Each row of a before or after table is a point. The points were changed in one or more steps. Then noise was added and the rows were shuffled. The steps act on columns, c1 being the first. Name the steps. A step turns or swaps two columns, mirrors them in a line or flattens them onto one, adds a multiple of one to another, or multiplies or shifts one. Angles are multiples of 10 degrees, from the lower column toward the higher: turns from -170 to 170, lines from 10 to 170 but not 90. Use the fewest steps. Two steps may share a column if one is a turn and the other turns, adds or multiplies; they go together, in the order done. Otherwise the lowest column goes first.
In the rows, 128 means zero.

Before (14 x 3)
[[106 139 173]
 [123  80 126]
 [133  95  97]
 [113 111 171]
 [119 127 182]
 [108  95 168]
 [106 149  75]
 [115  82 153]
 [151  86 131]
 [117  87 166]
 [134 102 175]
 [187 114 151]
 [119 188  49]
 [114 140 155]]
After (14 x 3)
[[151 170 142]
 [113 181 120]
 [115 159  94]
 [114 126  98]
 [123 172 147]
 [118 146  77]
 [135 168  93]
 [108 173 100]
 [134 147 166]
 [189 149 111]
 [108  89 172]
 [106 133  83]
 [117 179 105]
 [118  42 182]]
Steps: turn c2 and c3 by -160 degrees

Before (10 x 6)
[[ 81  97 145 120 105 100]
 [134 113 143 174 129 137]
 [ 84 134 119 118  93 108]
 [158  68 121 119 216  94]
 [161 134 140 135  98 117]
 [ 82 136 125 129 116  99]
 [115 107 137 139  97  93]
 [ 93 116  66 249  88  99]
 [121 130  91 141 111 121]
 [109 134 139 144 125  87]]
After (10 x 6)
[[ 83 135 125 128 115 100]
 [118 127  93 128 114 121]
 [131 115 145 129 129 138]
 [114 108 136 127 100  95]
 [ 79  97 143 128 106 102]
 [107 133 139 130 128  83]
 [ 85 136 119 128  95 107]
 [ 94 117  65 131  87 100]
 [162 134 144 131  96 116]
 [156  66 124 126 219  89]]
Steps: multiply c4 by 0

Before (8 x 11)
[[124  84  90 142 157 119 168 173 163 143 176]
 [ 74 165 121 101  88 135 184 159 149 103 137]
 [156 151 148 160  98 105 177 148 154 134 146]
 [113  92 110 175  93 100 109 107 130  69 104]
 [ 90 167 141 146 180 172 122 119 146  70 138]
 [151 103 130  96 156 186 117 105 166  74 103]
 [111 148 106 116 166 162 107 109 115 137 170]
 [ 81 144 111 131 115 117 162 108 175  96 134]]
After (8 x 11)
[[136 147 148 209 100 140 184 146 160 133 147]
 [153 103 131  47 154 190 127 104  93  75 103]
 [120  91 111 247  94 116 105 107 152  67 105]
 [118 149 104  98 167 131 103 111  93 137 174]
 [109  84  91 164 158 152 163 174 152 145 177]
 [ 69 143 113 135 114 160 144 107 162  96 132]
 [ 93 166 139 173 180 167 111 122  99  71 141]
 [ 57 167 124  61  89 150 161 158 131 104 136]]
Steps: turn c1 and c7 by 20 degrees; multiply c4 by 2.5; turn c6 and c9 by -60 degrees

Before (8 x 14)
[[ 77 158 126 146 110  99  40  67 158 130  51  84 102 133]
 [103 193 121 110 160 108  24  80 160 155 120  94 124 188]
 [163 146 122 137  77 106 107 151 111 164 132 118 113  93]
 [105 184  67 131 161 148 111 169  98  88 117 130 159  98]
 [143 180  85 128 131  93 127 125  96  62 117 115 148 111]
 [176  98 111 144 142 125 175 160 119 156 165 124 108  91]
 [158  91 142 117 119 130 138 161  93 138 133 106 165  85]
 [171 112 167 169 115 107 158 192 110 166 127 103 124 120]]
After (8 x 14)
[[157 167 143 114 118  97 137 115  93 166 125 105 136  86]
 [ 76  99 126 154 110 173  41 173 159 100  39 112 130 131]
 [105  71  68  99 161 108 112 100  98 160 116 134  88  97]
 [142  75  86 130 131 118 126 161  95 149 113 119  61 111]
 [177 158 111  94 143 113 175 126 119 107 161 110 157  90]
 [163 110 123 107  75 109 107 145 112 113 129 119 163  94]
 [170 143 166  56 116 100 158 138 111 125 121 107 167 121]
 [104  63 121 172 159 146  24 155 161 123 108 100 153 188]]
Steps: multiply c2 by -1; turn c4 and c8 by 140 degrees; turn c6 and c8 by -70 degrees; swap c10 and c13; turn c11 and c12 by -20 degrees
